Rows are points. Two turns around zero, p and q, are shown by what they do to some points. Write where each new point lands after one turn and then the other. Backwards means that the second turn is done in reverse. Each puzzle has new turns, and all numbers are rounded.

Turn p:
[ 2 23] => [22  8]
[22 17] => [ 25 -13]
[-23 -41] => [-47   3]
Turn q:
[-35 -38] => [ 32 -41]
[-12  12] => [-14 -10]
[14  6] => [-4 15]
[33 19] => [-13  36]
Where do these land?
q, then p: [  0 -19] => [  5 -18]
q, then p: [38 13] => [33 23]
q, then p: [ -1 -22] => [  5 -21]
q, then p: [-38  28] => [-44  17]

Turn p:
[-39  19 -14] => [ -8  41 -18]
[ 11 -33 -11] => [  1 -31 -20]
[12 23 50] => [-16   3  54]
[ 17 -31 -20] => [ 12 -31 -23]
[ 0 21 -5] => [12 17  7]
Turn q:
[-15  29   0] => [-18 -26 -10]
[ 9 10 -8] => [ -3   2 -15]
[-44 -28  -8] => [ 33 -28  30]
[ 33 -28 -26] => [ 32  35 -17]
[ -5 -13  -5] => [13  0  6]
[22 30 47] => [-57  17   5]
Where do these land?
p, then q backwards: [-16  44  -5] => [ 32 -33  10]
q, then p: [32 -1  1] => [16 27  2]
p, then q: [ -1 -13 -16] => [ 17   3 -11]
q, then p: [-58 -25  22] => [-43 -43  28]
q, then p: [ 34   9 -21] => [ 33  20 -14]
q, then p: [  8 -14  20] => [-9 14 20]

Turn p:
[-13   5 -19   8  24 -11] => [ 12  13 -22  -8  18 -11]
[-27 -50   0  35 -20 -38] => [ 15  -7  -3 -31 -41 -58]
[ 42  21   4 -39   1   0] => [-28  -4  32   7  35  24]
[  8  35  15 -34  -4   1] => [-34  17  11   6  12  31]
[ 29   5  11 -29  26  37] => [-10 -14   8  46  30  21]
[-31 -37 -34  41 -37  -9] => [ 31 -29 -22 -45 -41 -25]
[-27   5  11 -15  -4   1] => [-22   9 -17   4 -14   2]
[18 16 12 33 14 20] => [37 14 12 21  0 16]
Turn q:
[-37  19  -3  15 -15  -4] => [  8  20   0   9 -40  -5]
[ -1   5   6  51  27 -49] => [-40  -9 -10  61 -14  -9]
[ 42  24 -18 -46 -35   4] => [ 14 -23 -34 -58  12 -25]
[  1 -14 -31 -27   8   5] => [-18  19   0 -32  16   4]
[-20 -54  32  32  -1  15] => [ 8 -7 31 30 -4 60]
[-15   6  16 -11   2  12] => [16  3 21 -3 -4 -6]
[ 23  23 -40 -12   8  28] => [ 10  29 -31 -21  31 -19]
[  7 -10  38  -2   7 -11] => [  1 -32  24  13   4   0]
Where do these land?
p, then q: [  6  13 -11  30  25  19] => [  3  -4 -28  11  35  -8]
q, then p: [-36   6  15  22  49 -48] => [ 17  46  -7 -15 -62 -15]
q, then p: [ -6  25 -10  20 -14  -6] => [ 11  -6   6 -34   0   9]
p, then q: [ 41   0   9 -21 -27 -29] => [ 13 -19  56   4 -10  -4]
p, then q: [-13 -11 -31  -8   2  14] => [-22  16  -4 -15  15  18]
q, then p: [  5 -42  20   5 -17  20] => [ 10 -29   3  43  -2  11]
q, then p backwards: [  6   0  36 -65 -35   0] => [ 28 -30 -40  24 -50 -22]
q, then p: [ -3   8 -29  18  17  30] => [18 24 -5 -5 27 27]

Turn p:
[-11 -14 -19  10 -13  -7  -3 -14 -24] => [ -3 -21 -18  24  -5 -13   0 -11  12]
[ 12 -18  40   1 -23  23  10 -18 -24] => [-13 -27 -13   6 -21  27  25   0 -35]
[ 17  29  -3   6 -25  -3 -19  -1 -18] => [ 19   4  19  30 -14 -14  17  -5 -12]
[ 22 -17   9  18  27 -26   9 -18   2] => [-7 -6 -4  9 37 26 17 12 18]
[ 19 -11 -14 -38 -22  -3   7  20  -2] => [-18  -9  32 -17 -23  -7   9 -23  13]
[ 16 -13 -23  -3 -17  24  13 -16  17] => [  9   3 -12  -9 -31  21   7 -16  24]
[ 15   2 -22   1  70  16 -16   5  -1] => [ 22  11 -16 -38  33 -24  26  29  26]
[-11  -7  -5   3 -27  12 -38   6  11] => [ 17 -14   9   8 -34  -9 -22  18   2]
[-97  33  35 -12  20 -19  12 -19  47] => [ 15  17 -18 -17  47  10 -96 -15 -48]
[ 16  16   1  14  11 -17  26  55 -10] => [-42  42  20   5  12 -20  17  10   0]
Turn q:
[ -1 -10  18  19  15  -5   5  57 -16] => [ 37  26  25   6 -16 -10 -23  20 -23]
[  4  23  14 -32  19  19 -13 -13  16] => [-24  19 -20 -25  20  18   6  -8 -18]
[ 27  13 -20 -11 -10  -1  -2  55  -7] => [43 14 -4  3  3 18 14 44 -7]
[-18 -21  -7  50  14  -8 -21 -24  -9] => [-18  -8  -5  20 -38 -17 -37 -14  23]
[-14   7 -44 -30  24   4  74   8   4] => [ 27 -40 -15  32  66  -2  -5  -3 -36]
[-13  17  19  10 -25  -5  -3 -22   1] => [-30   4  20  10  -7   0  20 -11  10]
[-15  10  15  -1  25 -23  -6 -25  57] => [-55   9  -6 -15  31 -29 -19  10   5]
[ 32 -53  11  34 -49   8  -8  -7  -9] => [ 16 -39  33 -28 -54  -1   7   2  32]
[  1  19 -16  21  23   1   9 -21 -25] => [ -5  -3  -7  32   4  25 -26 -17   9]
[ 11 -15   2 -25 -22  -8 -13 -28 -24] => [ 10  -3  -6 -16  -4   4  26 -32  30]
[-14  12  10 -34 -13  18 -22  19  12] => [ -5  23 -15 -17  -3  -4  35   7 -26]
Where do these land?
q, then p: [-19 -20 -25  21  -1 -23  11 -34  46] => [-21 -22   1   4  24  -2 -52  21  33]
q, then p backwards: [ 20   8  28  -4 -20  25 -14 -10 -17] => [ 32  -4   9 -20 -14  17  23  -2  18]
p, then q: [ -7  -3 -17 -40  23 -11  33 -30  21] => [-27 -10 -41 -33  24  10  -5 -28   0]
q, then p: [ -9 -11 -14  23  35  -9   4 -26  -6] => [ 31 -20  -4  16   1  -2 -19  23  20]
p, then q: [-40  28  -6 -21  14 -14  -9 -17  29] => [ -6  32 -30 -29  -2  24 -14  -6  30]
q, then p backwards: [  9  -9  10  19 -35  -9   4  26 -52] => [ 41  26 -17  -3 -35   3 -30 -12  18]
q, then p: [-39   6  14 -17  30  17  28  -8  48] => [-11 -35 -22   6  47 -47  -6  -3  -6]
q, then p: [ 27  15 -17  11 -20  25  -6  30 -26] => [-13  21  -3  -3 -48   5  30   7  -6]
q, then p: [ 46  14  24  10 -13 -12 -16  42 -22] => [  5  36  35 -19 -29  10  22   9 -37]
p, then q: [ 12 -28   3  -2 -12  10 -34  27 -21] => [ 24  -3  30  -3  -7 -39  16  12  -3]

Turn p:
[-30 -12  28  11  34  13 -23 -19 -28  27  29 -29] => [ 11  20  45  37   2  25 -13  19 -18   0  -6 -44]
[-13   8  39 -37 -11 -47  13  19  -5  -2  -8   6] => [-10 -19  15  29  -4 -40  19   2  -3  41  20  22]
[-30 -13  25  30  16 -17  20  38  13   8 -16 -29] => [  2 -18   5  33  14 -19  40 -29  -4   1 -17 -39]
[-33  14 -21  -4 -19   6  13 -36  44 -18 -19  36] => [-26  -1  13 -65 -18   0  -2 -35   7  24 -12  11]
[ 28  -7  -1   0  13   3 -46 -18 -32  12 -19 -13] => [ 24  19  13   9 -20  -4 -15  23 -19 -45  20   3]
[ -8 -28 -25  13 -11 -38  23 -21  51  -8  14 -36] => [-18  34 -20  15 -25  27  36 -55  10  14 -14   6]
[ 40 -32  23  23 -27  39  24  15  10  13 -23  37] => [ 46 -17  -5 -17  34 -20  -8  -9  24 -20 -48  34]
[ 18  54 -34  15  -1 -24 -13 -23 -26  -6  26 -15] => [-44  12 -36   9 -18  17 -36  13 -39 -12  18   0]
[  2  24 -17  19 -23  12 -23 -18  41  34  28 -14] => [-34  19  -7   5 -31  13 -35 -10  31 -16 -33 -13]
[  9  31 -30 -24  13  22  28   0 -36  32 -27   9] => [ 35 -38 -25 -17 -13  -2 -45   3 -13  11  26 -16]
[ 15 -10  19 -41 -11  17  30 -19  10  -2  -1  25] => [ 26   6   8 -17  14  -8 -18  -6  23  38   5  33]
[ 23  -6 -24  24  -4  30 -15  36 -24 -41  -6 -31] => [ 10  16 -48 -13  23  -1  28  34  -6 -39   2 -22]
[-11 -28   1 -35 -12 -29 -44  12 -34 -35  32  27] => [-17   1  25   4  -7  19  39  65  -5  10  22  40]
[-11   5  15   4  43  12  12  34  14 -15 -11  27] => [ -4 -34  18 -13  46  -6  13 -14  12  -5  19 -17]
Turn q:
[ 23 -38 -20   1 -11 -12 -26   5 -46 -13   1 -25] => [-13 -14  -3 -20 -49  -9   3 -37 -26  13  -3 -27]
[ -2  42  15 -22 -23 -31 -13   4 -55   2 -14  34] => [  6  19  43   3  12   1 -29 -11 -66  20  13  16]
[  1  -3 -24  21  18  16  11  32   5  28  20  -6] => [ 37 -11 -20 -10 -16  14 -14  10  18 -26   8 -14]
[  6  15 -14  33  12  37 -26   9  33   3  12 -31] => [  4  -1 -10  10 -28  38  11  -5  40 -38 -17  11]
[-29 -21  42   8  15  21 -21 -23  15  13 -30  -1] => [-39   2  22   9  12   3 -25  16  43  13 -28 -11]
[-23 -27  33  53 -49 -21  26 -25  21 -20  31 -10] => [  5 -35  10   5  34 -14  21 -55  57  33  22  13]
[ -4  14  43   6  15 -13 -17  30 -18 -37   0  21] => [ 15  18  29 -37  16  10  -6 -11 -12  23 -38  21]
[ 42 -28   6 -25  22  45  18 -36  10  10   7  29] => [-40 -41 -39  -7  19 -25 -13  31 -10 -30 -20  10]
[-40  21 -14 -14   8  -3  30  10  17  19  22 -34] => [ 37  -6  12  21   1  14  31  37  18  -2  26 -18]
[ -6   8 -29  -3  13  13  16  24   7 -13 -42  15] => [ 22  42 -18  15  -6 -25  -8  14  -3 -12 -21  -5]
[ 41 -19 -39 -35  16 -27 -21 -25  -9  21  12  25] => [-40  -1 -32 -31 -23 -10  -9  18 -42 -10  41   4]
[-33  21  23  17  -1  37  26 -18  25 -31  40  26] => [ 24 -31  16  11  29 -15  14  17  37  -4 -16  59]
[-25  35   9 -28  -1 -37 -36   3 -42  -8 -40   1] => [-11  49  56   6 -12   6 -10   3 -44  28   0  -6]
[  8 -23 -41 -30 -39  -8  23  29  27  23  16 -23] => [ 23 -12 -60  28 -13  13  22   4  -9  20  34 -25]
[ 42   1   9  20   4 -16  10 -18  10   2 -33 -21] => [-29  19  -9  -3  24  -1  11 -32   1 -30  -2 -26]
Where do these land?
p, then q: [ 17  12  -4 -49  23 -22  12  23 -13 -23   4 -11] => [ 31 -33 -15 -29 -10  12   0  10  14 -12  37  13]
p, then q: [-33 -21  -6 -13   3   5  18 -13  28  15 -41  -1] => [-42 -23 -10  22  33   2  16  -5 -14   2  18 -15]
q, then p backwards: [ 29   0 -16 -19 -15 -10 -10  53 -16  25   0  39] => [ 22  20 -30   4  -1  11  34 -42 -46   3  -3 -11]
q, then p backwards: [ 42  12   2   0  17  43  -6  -8  11 -18  32  10] => [ 25 -12 -27  39 -26 -11  -9  17  -4  -2  -4  39]
p, then q: [ 32  10 -36  50  11  14 -11 -43  43  -5 -57 -30] => [-41  12  32  30 -17 -31  67  -8 -42  -4   5  44]
q, then p: [-35   9  40  37   1 -14 -25  -9  26  28   7 -24] => [ -9  26  36  -5  25  -8 -18 -20  51   1 -19 -28]
q, then p: [ 14 -11  -8 -35 -36   0 -39   7 -14  32  52  15] => [ 34 -12  10  -7 -15  43  -4  57  13  -3 -40   6]
p, then q backwards: [-10  -5 -13  -6  18 -13  10  -2 -13  42  19  -7] => [-13   3   0  -4 -30  18 -15  15 -11  28   7 -20]
q, then p: [-18 -29  -2  18 -14  17  13  23 -29  16 -40 -21] => [ -1  42 -10  24 -33 -22   3 -16 -12 -34 -10 -10]
q, then p backwards: [ 51  26  62  -6 -38  -4  17  11   7 -14  42 -16] => [ -5 -35 -11  47  36 -17  58  14  -5 -23  13  43]
p, then q: [  5 -39   6  -6   1   0 -18 -16 -26 -25 -31  50] => [  4 -17 -13 -29  38 -13 -14  13 -49  18 -27  11]
q, then p: [-21  -7 -16  25  11  -8  12   6   8 -46  21  -2] => [ -2  -7 -12   4  -2 -11 -12 -34  17  20   7  45]
p, then q: [  4  19   4  -6  -8  20 -25  -6  -4 -17  -4  10] => [ 12  15   5  -8  -3  18   9  15 -15  24  -5   6]
p, then q: [-77  26 -11   8  24 -26  53 -27  -8  -9  -3 -13] => [-21 -59  45  32 -15   0 -18  13  -5  -9  27 -59]
